Rows are points. A path goes straight from each point to the next, and from the last back to the first. The post is the endless flat space through its rows: a point in 2 columns, a line in 3, a plane in 4, and so on, so that a path can go around it. How many times does the path go around the post? Going back the other way cancels.

Post (1 x 2):
[[ 24 -10]]
Path (20 x 2):
[[ 40  24]
 [ 62 -24]
 [ 45 -41]
 [  2 -46]
 [-10   6]
 [ 28  23]
 [ 57   8]
 [ 54 -26]
 [ 18 -53]
 [-10 -21]
 [ -4  18]
 [ 34  13]
 [ 70 -22]
 [ 33 -30]
 [-33 -48]
 [-37  33]
 [-43 -43]
 [ 17 -38]
 [ 46 -32]
 [ 65  12]]
Times around: 2

Post, 7 rows:
[[ 71   8  36  -3 -39  70 -26 -13]
 [  5 -29  53  -5  11 -12  53  29]
 [-14 -43   9 -35 -36 -25  24  13]
 [ 14  28  -9  -3  50  44  26  -9]
 [ 40 -53 -79   8  58  14 -33  10]
 [-14 -67  -7  48   1 -30  83  29]
 [ 14  29  19   2  21 -27  24 -13]]
Path (27 x 8):
[[ 14 -35 -49  20  -5   2  64  51]
 [ 23 -44  26  13 -48   6  89   8]
 [  7  -2  23 -43 -23  -7  -8 -45]
 [  6 -16  12  61  23  20  48   0]
 [ 38  -4  23   1  32  10 -37  26]
 [  4  33  -8 -19   9  26  21  34]
 [ 33 -67 -19 -44 -50  30  51  42]
 [ 24 -18  12 -27  17 -13  49 -27]
 [ 19   8  30 -13  -9  51   8 -23]
 [ 26 -35   2  11   0  -5 -84   1]
 [ 35  18  53  19  37 -28  15  22]
 [ 26 -38 -63 -14  13  42   8  20]
 [ 35  -5 -43  10 -11 -57   0 -45]
 [ 22 -61  44  34  61  36  48  -4]
 [ 13  14  -1  15 -10  14 -44 -43]
 [ 19  -3  33   0  41  14   2  41]
 [ 28 -16  51 -47 -27  58  44  57]
 [ 46   8  25  51  63  61  77   8]
 [  7 -24  40 -56   9  36  16   5]
 [-19 -61  30  15   6  13  37  19]
 [-22 -43  79 -16   4  24  68  47]
 [ 19 -28  -6 -38  30 -12 -35  36]
 [ 43  48 -69  16  11 -23 -25 -40]
 [ 28 -63 -27   7 -41  12  63 -30]
 [ 53   7  28   7  -2  45 -16 -36]
 [ 39  -8  -6  95  61   0   1  -1]
 [ 19 -18 -10 -19 -31 -14 -25  13]]
Times around: 5

Post:
[[-36  -5  -6  -4  26  91  28  75 -68  45 -10   9  -3   1]
 [ -3  14 -29  -5   6 -13 -35  -8  17 -11   4  41 -10 -17]
 [ 21  24  42   0 -29  -2  46  33  -3  45  -6  -9   9 -18]
 [  7  15  23 -24  -2   2  40  19  11   2  -1 -24 -30   9]
 [  8   2  35 -16  26 -30  20  27 -23  40  -8 -33 -12 -14]
 [-28 -22 -24 -23 -27 -25 -41 -29  23 -13  46  17  13  -5]
 [-13  33  11  15  10  -1 -41 -23  34  10  26  11  13  24]
 [-28  26 -43 -42  30  47  20   0 -34  30  -9  27  20   3]
 [ 19 -15 -29 -25 -22 -28 -58 -48  -1  20  15  22 -19  24]
 [ 10  30  59 -10  19  17  39  -6 -44  10  -9 -15 -12 -18]
 [-21  21 -13  -2 -33 -45 -46 -57  54  15  40   2 -35 -18]
 [ -4   5 -46  25  -7 -53 -20 -45  -8 -10  23  -2 -13  18]
 [-24 -32 -19  11  55  66  30  18 -27  45  14  45   8   8]]
Path, 24 rows:
[[-50 -30 -40  11   1 -22 -30 -12  10  59  -6 -14 -62 -26]
 [ -5  19  15 -26 -35   8  16 -13  29  50  -7 -10 -35  -3]
 [ -3   4 -79 -32 -53  34   9  20  24  -6  -9  45  65 -18]
 [ 37 -44  -5 -25  27  18 -20 -35 -10  45  33  18 -13  39]
 [ -5  42 -11  -2   3   0 -21  10  14 -12  22  34 -35 -29]
 [ 10 -50 -31 -17  11 -28 -34 -27 -23  19  23  42   2  46]
 [ 33  78  -2 -29 -43 -29 -48 -37   1 -67  22  10 -10  65]
 [ -9  42   7  10  43  68 -15  -5 -28 -23  19  15  26  35]
 [ 19 -17   5 -12  48 -48  21 -51 -50  33  -3 -73 -52  12]
 [-30  48   7 -24  19   1 -45  -1 -41   0  12 -42   9 -44]
 [ 12   7 -14 -66  -6 -19 -18   4  31   7  25  -1 -25  -9]
 [-17  36   0 -42  11  16 -37  18   5  38  20  24  -1  29]
 [  6  23   2  40 -24   3 -12  44 -19  30  24   6 -26  14]
 [  0  13  -3 -45 -60  18  -6 -12  22  95  49   9  11  -9]
 [ 46  -1   7 -32  18 -20 -14   1 -15  54  -9   5   5 -24]
 [ 51 -19   0  36   4  14  33  -4 -90  42  26  44  37   0]
 [-19   3 -20  -5  -3  -7  -5  -8 -13  19  61 -18  25  -6]
 [ 37  29 -42 -11 -26 -22 -62 -39  10 -16  -4  66  19 -46]
 [ 46   3 -17  14  30   5  10 -28 -44   9  26  10 -34   8]
 [  3  38   1  23 -36  41 -16  -4  44  24  26  68 -23 -14]
 [-56 -20  28  -2  15  32  14   4   2  16  24  28 -31   6]
 [-20  14  17 -62  -8 -20  17 -45  60  -3  61   2   9  21]
 [ 18 -30 -32 -36  21  10  -5 -26 -42  56  25   6  -5  39]
 [-14  -1  -4   2   3  -6 -27   0  34 -20  28  11  15  -6]]
Times around: 0
